Rows are points. Examples show where two turns around zero, p and q, send a point. Where does a point land after both, in the order given? Backwards means that the second turn is done in reverse. Each puzzle has new turns, and all numbers are rounded.

Turn p:
[ 17   5 -63] -> [-42 -49  11]
[-31  -4  16] -> [ 17  11 -29]
[ 14 -13  16] -> [-3 22 11]
[ 0 13 31] -> [29 15  7]
Turn q:
[-45  -2  34] -> [-25 -12 -49]
[ 13  13 -36] -> [-3 -6 40]
[-3 13 18] -> [  8 -15 -15]
[ 34 -24 -16] -> [19 33 24]
Where do these land?
p, then q: [-16 -14 -25] -> [-30   9   9]
p, then q: [-13  25 -24] -> [-4 37  2]
p, then q: [ 15 -11   2] -> [ -3 -14 -12]
q, then p backwards: [-10 -22  76] -> [-77 -15  14]
q, then p: [ 29   4 -22] -> [19 23 20]
q, then p: [-6 17 -7] -> [ -6  16 -10]

Turn p:
[  0  27 -11   1   8  21] -> [ 21  20  -2  -1  13 -18]
[-35   7 -26 -17 -14 -23] -> [ 24 -26 -40  -3   1  11]
[-14   7  10 -34  16 -16] -> [ 23 -20  10 -18  12  23]
[-19   0 -15 -29  25   5] -> [ 37 -17   8  11  15   8]
[  5  -7  28  49 -22  22] -> [-44  45  -7  11  -7   3]
[ 18  -4   8  26 -30  25] -> [-23  35  -4   7 -26 -12]
[21 40  2  3 36  5] -> [ 11  12  23 -22  36 -29]
[ -7 -43 -14 -15  12 -39] -> [ -9 -58   3  15  -5  16]
[ 30 -28  18  16 -32   0] -> [-40   8   8   0 -40   0]
Turn q:
[15  5 18 13 34 -7] -> [-17   8   5  -1  13 -38]
[ -7  23 -20  -5  -2 -10] -> [-17  -8  10  -7  10  22]
[ 6  8 13 23 -4 -7] -> [-6 18 19  6 -7 -9]
[ 21 -55 -10  -4 -14  -9] -> [ 48  18 -20  20  21   2]
[  3 -10 -13  12  -6  76] -> [ 35 -56  14  19 -32 -16]
[ 18  16  15 -15 -11 -23] -> [ -1  24   7 -31   7   4]
[-57  14  -3 -25   3 -21] -> [-43  -2 -36  -6 -11  35]
Where do these land?
p, then q: [  3  15   9 -14 -40 -53] -> [ 32 -25 -39 -12   7  40]
p, then q: [ -6 -20 -12 -31  -3   1] -> [35  9 10  8 -6 -7]
q, then p: [ 30 -13 -18 -28   1  -7] -> [ 12 -15  39   3   7 -17]
q, then p: [-21  21  19  -1 -21  11] -> [ 10  16 -19  -6 -29  14]
q, then p: [-15   7  -7  28  -2  -3] -> [-16  21 -14   5   9  12]
q, then p: [-16   9 -36  33   6  -3] -> [-26  24  -1  27  21  19]
q, then p backwards: [10 38 -7 14 26 35] -> [ 44 -18  -9  -6  22 -29]
p, then q: [  4 -17  53 -17  39  24] -> [ -9  -4   1 -23 -48 -51]
p, then q: [ 12 -41  -1  17  -6  -6] -> [ -4  12  -6  31 -29  13]

Turn p:
[ 14  -1 -32 -52  31  39  -9  45] -> [ -5 -24 -61  48  19  21   2 -33]
[-19   3  51 -36  15  16  40  -9] -> [ 18  19  18  44 -41   9 -38 -16]
[-56  -4  12  -7 -30 -56  32 -46] -> [-22   0  78 -30 -36  37 -20   7]
[ 34  20 -17  15  12   1   2   3] -> [ 15 -19 -28  -7  -3 -13  12  22]
[-10   0   6  27 -46 -13  11  -3] -> [-33  14  23 -24 -15 -21   5  13]
[ 22 -27 -18  25  21  16  -9  12] -> [ 17  -1 -34 -24  22 -18   2 -18]
[ -7   4   9  10 -18  10  -8 -39] -> [ 11  11  32  -5 -12  -8  28  -2]
[ 19 -10  -1   7 -17 -32 -31   2] -> [-10  21  -4 -23  24  14  15  28]
[  3  15  -9  11  32  21 -29  35] -> [ 10 -20 -24  23  43 -22  -3   0]
Turn q:
[ -6  -5  10  -4 -76   0 -25  10] -> [ 45 -16 -40 -29 -41   5   8 -15]
[ 24  13 -12 -25 -24  11  16 -23] -> [  2 -34   9 -19   1  37  -6  -3]
[  5 -10 -28  26 -28   1  17  -2] -> [ -4  12 -10 -48   5   8   5   0]
[-31 -53  57 -23 -26  -6  -3  13] -> [ -9 -10 -24  21 -71 -21  42  -5]
[-35   7  -6   7  44  16  -1 -24] -> [-14  13  48  12   9 -29 -10 -16]
[-10  24  17  15  49 -23  15 -13] -> [-17  -6  20  27  43 -33  10   6]
[ 23   1   8  26  26  15 -12   9] -> [ 3 33  1 21 24 13  8 -6]
[ 14  10 -14 -15 -35   9   5  45] -> [ 31   2 -19 -17 -17  25  -8  39]
[ 16  13 -32  -7  69 -23 -12 -15] -> [-36   6  14  32  47  -6 -48   1]
Where do these land?
q, then p: [ 30  -6   3  35 -40  21  -8  -5] -> [ 19 -21 -20  19 -41   8  28 -15]
p, then q: [ 16  -5 -14  48  10  20  20 -20] -> [-27 -41 -34  -2  -4  16 -13   8]
q, then p backwards: [  4  20  16  33 -10 -12  14 -27] -> [ -5 -10 -31  20   6  16 -33  -7]
p, then q: [ -6   1  13 -71  17 -17  -5  15] -> [ 32  54  31 -12   6  13   7 -28]
p, then q: [-19  18   9 -32  35  -1 -30  37] -> [ -8  61  10  15  25  -9   0 -21]
p, then q backwards: [-10 -19  -7  33 -24  26  32 -10] -> [-48 -25  -5  11 -15  -2  -5 -25]
p, then q backwards: [-20  -5  17  30 -32  12   8  -5] -> [-43 -14  -8  14  18   7   9 -10]
q, then p: [ -5   4 -23  29 -26  27  -5 -47] -> [ 35  16  15  27 -28  37  21  -6]
q, then p: [  2 -36 -17  10  28 -40 -21  -7] -> [ -6 -41  40 -11  30  11   9   0]
p, then q backwards: [  0  20 -23 -42  12 -32   0  38] -> [ 54  -4  -7 -40   9 -24   8   2]
q, then p backwards: [  9   8  26 -73  32  -3  -5  30] -> [ -6  71  22 -42  12  -7  20  14]
